Each row is a point. Each copy is the shape, with its points in the same order, stretched, turned, moved and blurred by noise. Is it also mirrored, or only turned?

Shape (7 x 3):
[[ 4.0 -6.7  1.9]
 [ 3.4 -1.2 -1.7]
 [ 2.1 -4.3 -2.7]
 [-4.3  4.6 -0.8]
 [-3.3 -1.0  2.8]
 [-1.7  0.8 -4.1]
 [-4.3  1.4 -4.8]]
Copy 1 (7 x 3):
[[-2.5 -8.7  1.9]
 [-1.5 -1.8  3.3]
 [-5.0 -2.7  2.4]
 [ 1.2  5.8 -3.9]
 [ 0.2 -1.8 -5.5]
 [-3.1  3.7 -0.2]
 [-4.5  5.5 -2.2]]
Copy 1 is: mirrored
Copy 2 (7 x 3):
[[ 1.3 -6.3  3.7]
 [ 2.4 -0.5  1.2]
 [ 2.4 -2.8 -1.3]
 [-4.5  4.1 -2.5]
 [-4.3 -1.7  0.7]
 [-0.8  1.0 -3.7]
 [-2.1  1.7 -4.9]]
Copy 2 is: only turned
Copy 3 (7 x 3):
[[-4.7 -7.4  2.3]
 [ 1.0 -3.4  0.4]
 [-1.4 -6.2 -2.7]
 [ 0.6  5.4 -1.0]
 [-5.0  1.2  1.0]
 [ 1.1  0.7 -3.9]
 [ 0.1  2.4 -5.5]]
Copy 3 is: only turned
Copy 4 (7 x 3):
[[ 6.6 -5.5 -0.2]
 [ 2.3 -1.2 -3.6]
 [ 1.5 -4.9 -3.0]
 [-5.8  3.6  2.2]
 [-0.8 -0.7  5.3]
 [-4.1 -0.8 -2.1]
 [-6.5 -1.1 -0.6]]
Copy 4 is: only turned

Shape (9 x 4):
[[-3.3  1.7  2.2  0.3]
 [ 2.4  0.8  3.2  4.7]
 [-2.8 -2.2 -2.9 -3.5]
 [-3.4  0.6  0.9  3.9]
 [-4.5 -6.6  0.3  1.0]
 [ 3.1  0.2 -0.4 -3.5]
 [-4.6 -2.9  2.1  0.1]
 [-1.0 -2.4 -5.1 -4.5]
 [ 3.3  5.4  2.4 -3.6]]
Copy 1 (9 x 4):
[[-2.2 -4.0 -2.6  0.6]
 [ 1.0 -0.1 -2.5  6.5]
 [-5.4  0.5  1.6 -3.3]
 [-4.7 -2.4 -3.2  3.8]
 [-7.5 -1.5  4.3  2.7]
 [ 1.1  2.0  0.3 -2.5]
 [-3.9 -3.4  2.0  1.8]
 [-4.7  3.7  1.9 -4.6]
 [ 4.7 -0.4 -3.9 -3.1]]
Copy 1 is: mirrored
Copy 2 (9 x 4):
[[-0.4  5.7  3.0 -2.4]
 [ 1.2 -0.2  3.3  0.7]
 [-3.1  5.3 -3.6 -2.6]
 [-2.9  3.5  4.7 -0.4]
 [-6.6  0.2  1.1 -4.2]
 [ 3.1  3.6 -5.0 -1.2]
 [-4.0  3.0  2.2 -4.4]
 [-2.6  5.3 -7.0 -1.7]
 [ 6.3  7.0 -1.7 -0.7]]
Copy 2 is: only turned
Copy 3 (9 x 4):
[[-4.0  0.2  3.8 -1.3]
 [ 1.8  2.1  3.0  2.2]
 [-4.5 -4.5 -1.8  0.0]
 [-4.9  2.3  3.5  2.2]
 [-5.5 -4.4  2.4  7.2]
 [ 1.1 -3.5 -1.0 -3.1]
 [-5.1 -3.1  3.5  2.9]
 [-3.9 -5.2 -4.4 -0.7]
 [ 1.8 -0.7  2.0 -7.3]]
Copy 3 is: only turned

Shape (12 x 6):
[[ -8.2   3.0  -9.0  -1.0   1.6  -3.1]
 [  1.5  -3.5   0.9   0.1  -2.0  -2.9]
 [-10.8   2.2  -1.0  -1.7  -2.1  -0.4]
 [  1.4  -2.4   1.1   4.9  -3.0  -3.4]
 [  2.2  -4.2   0.3   5.3  -3.1  -2.1]
 [  1.6   1.1   2.1  -1.4  -1.1  -4.1]
 [  0.1   3.5   2.1  -1.6  -1.7  -0.8]
 [  1.7   2.6   1.8   4.3  -2.5  -2.0]
 [  2.1  -7.8   1.5   1.7   6.4  -6.9]
 [  1.8  -0.2   1.8  -1.3   5.7  -0.1]
 [  2.2  -2.3  -0.6  -0.9   1.5  -0.5]
 [ -1.6   3.3  -1.7  -1.2  -0.7  -2.9]]
Copy 1 (12 x 6):
[[-8.7  2.9 -8.8 -3.9 -6.4 -5.0]
 [ 3.5 -1.2 -1.4 -0.3  0.0  0.8]
 [-6.7  1.1 -1.7  2.4 -8.7 -2.3]
 [ 6.1  0.6 -3.6  0.9 -1.8  1.6]
 [ 5.5  0.0 -3.3  0.7 -0.8  4.5]
 [ 4.1  1.8  1.0 -1.1 -0.2 -2.6]
 [ 1.7  3.0  2.4 -1.6 -0.9 -0.4]
 [ 4.5  4.4 -1.2  0.0 -2.1  1.9]
 [ 2.2 -1.2 -8.2  3.6  5.8 -3.7]
 [-1.6  3.3 -2.6  2.2  5.0 -0.3]
 [ 0.6  0.8 -2.5 -1.5  2.9  1.8]
 [-0.5  2.8 -1.8 -1.8 -2.3 -2.8]]
Copy 1 is: only turned
Copy 2 (12 x 6):
[[-9.3  1.7 -7.9 -1.9 -4.9  0.5]
 [ 2.1 -4.3  1.9 -1.5  1.9 -4.8]
 [-4.2  2.4 -2.4  1.0 -8.2  0.0]
 [ 4.4 -2.1  0.6 -2.1  2.9 -7.2]
 [ 4.8 -2.3 -0.7 -1.5  3.4 -7.3]
 [-0.5 -3.3  2.7 -4.8  0.6 -3.0]
 [ 0.5 -0.5  2.0 -2.6 -1.8 -0.4]
 [ 2.9  2.4  0.8 -4.0  1.5 -4.5]
 [-3.5 -7.8  3.3 -0.4  7.3 -7.5]
 [-3.4 -2.1  2.3 -1.1  3.0  2.0]
 [-1.6 -4.1  0.0 -1.1  4.0 -0.1]
 [-3.3 -0.2 -1.0 -4.0 -1.6 -1.2]]
Copy 2 is: only turned
Copy 3 (12 x 6):
[[-4.2  8.6 -1.6  3.1 -0.9 -2.5]
 [-0.6 -2.4 -0.8  1.1  1.8  3.7]
 [-7.3  5.2  3.5 -1.5 -2.9  0.3]
 [-2.7 -5.5 -0.5  3.1  0.6  1.2]
 [-0.6 -6.4 -2.5  2.1 -0.3  2.1]
 [-0.3 -0.8  3.5  2.7  2.9  2.1]
 [ 0.1  0.0  5.3  0.8  0.9  0.9]
 [-0.4 -4.8  4.0  3.7  0.1 -0.3]
 [-1.0 -3.7 -6.6 -1.3  8.2  0.2]
 [ 2.1 -0.7  0.3 -3.2  3.4 -1.1]
 [ 1.8 -1.3 -1.7 -0.6  1.6  1.9]
 [-1.3  2.6  3.4  3.3  1.1 -0.4]]
Copy 3 is: mirrored
Copy 4 (12 x 6):
[[  7.5   3.0  -8.9  -8.1  -4.5  -4.0]
 [  0.4  -3.3   0.9   4.0  -1.0  -3.1]
 [ -0.7   3.8  -7.0  -7.1   0.9  -6.4]
 [ -1.1  -0.6  -0.3   7.7  -3.9  -2.6]
 [ -1.7  -2.6  -0.5   7.2  -4.1  -1.8]
 [  2.6   0.9   1.7   3.4   1.1  -2.7]
 [  1.0   2.7   0.4   1.2   3.3  -0.7]
 [ -1.0   3.1  -0.1   6.6  -1.1  -0.1]
 [  3.3  -4.4   7.9   1.8 -10.8  -6.1]
 [  2.7   0.2   5.5  -2.5  -2.4  -0.1]
 [  2.3  -2.9   2.0   0.1  -1.6  -0.5]
 [  3.8   2.5  -2.7  -0.1   0.2  -1.9]]
Copy 4 is: mirrored

Shape (11 x 8):
[[-1.5  4.3  5.7 -0.6 -3.9  2.6 -1.7 -5.2]
 [ 2.3 -0.5 -0.2  1.7 -4.9 -5.6  0.3 -2.5]
 [ 3.0 -7.2  5.6 -1.6 -0.8 -0.2  1.0  0.1]
 [-2.7  2.1 -3.3 -1.9  0.2 -2.5 -3.0  2.0]
 [ 0.5 -3.6 -3.3 -1.7  2.0 -0.6 -6.4 -3.3]
 [ 0.0 -1.5  4.4  3.3  4.4 -0.7 -2.6  4.3]
 [ 0.3  6.7 -1.6  5.0 -5.9 -0.5  0.3  4.9]
 [-2.5  0.5 -0.3  2.1  5.8  4.2 -0.2  2.4]
 [-0.7  0.5  1.7 -1.8  0.5  1.8  1.6  0.7]
 [-4.9  0.7 -3.0  0.4 -3.2 -0.3  2.0 -0.5]
 [ 2.8 -1.9 -0.6 -0.3  3.7  0.7  7.5 -4.9]]
Copy 1 (11 x 8):
[[ 3.3  2.9  2.3 -4.9 -6.7  6.2 -8.6 -0.2]
 [ 4.9 -6.3 -2.0 -2.1  0.6  5.4  2.9  1.2]
 [ 6.2  2.9 -3.8  2.4 -0.3  7.2 -0.5 -2.7]
 [-5.7 -2.2  0.3 -4.1 -0.9  2.2  1.5  1.7]
 [-2.9  1.0 -4.9  2.5 -4.4  0.3  1.1  3.3]
 [-1.1  3.9 -6.0 -3.4  2.6  0.1 -0.3  1.1]
 [-0.4 -2.9  1.2 -7.8 -0.1 -3.6  1.0 -1.1]
 [-2.0  7.4 -1.1 -0.2  0.0 -3.8 -1.2  2.3]
 [ 1.2  3.1  1.5 -1.6 -1.4  3.6 -1.3 -0.4]
 [ 0.3 -1.9  4.6  0.5 -1.1  2.4 -2.4 -0.2]
 [ 8.2  3.3 -0.2  4.1  1.5  3.5  3.8  4.8]]
Copy 1 is: mirrored
Copy 2 (11 x 8):
[[-2.7  0.0 -0.5  6.3 -1.8  4.3 -1.8  0.9]
 [-3.1  6.0 -1.8 -0.4 -2.1 -1.5 -0.1  0.1]
 [-5.9  0.9 -0.1 -1.4  6.6 -3.2 -1.3 -1.9]
 [ 0.4 -1.2 -0.8 -2.8 -6.0 -0.8  3.6  0.5]
 [-2.8  0.1  4.7 -4.3 -2.4 -3.1 -3.2  5.4]
 [-6.0 -2.2  1.2  1.8  2.3 -4.5  5.5  0.4]
 [ 0.7  3.2  0.2  4.5 -5.4  0.5  9.5 -3.3]
 [ 1.1 -5.1  0.9  1.6  1.7 -4.3  5.5  1.1]
 [-0.4 -2.4 -1.4  1.0  0.8 -1.3  1.9 -2.6]
 [ 4.2  0.6 -3.7 -2.2 -2.4  1.9  3.9  1.0]
 [ 2.8 -0.1 -4.0  0.6  5.3 -8.1 -2.8 -0.5]]
Copy 2 is: mirrored
Copy 3 (11 x 8):
[[ 3.0  2.9  0.8  1.9 -9.1  0.1 -7.8  0.8]
 [-1.2 -3.1 -5.3  7.2 -5.2 -0.3  0.5 -1.9]
 [ 0.2 -6.9 -4.7 -1.7 -3.6 10.6 -4.2 -5.5]
 [ 1.7  3.2 -5.4 -1.7  1.8 -6.3  0.6  0.0]
 [-1.8 -3.9 -3.9 -6.8 -5.8 -4.3 -2.2 -2.8]
 [-7.0  1.3 -2.0 -3.5  1.9  3.5 -2.8  1.0]
 [-0.4  2.7 -1.5  7.3  4.9 -7.2 -2.1  1.4]
 [-0.4 -0.1  2.5 -4.0  1.4  0.0 -0.6  2.5]
 [ 4.0 -1.0 -0.5  0.8 -0.9  2.4 -1.7 -1.4]
 [ 6.0 -2.0 -3.8  4.0  0.2 -4.4  1.0  3.1]
 [ 3.9 -6.5  2.9  4.7 -5.5  7.7  5.2 -1.2]]
Copy 3 is: mirrored
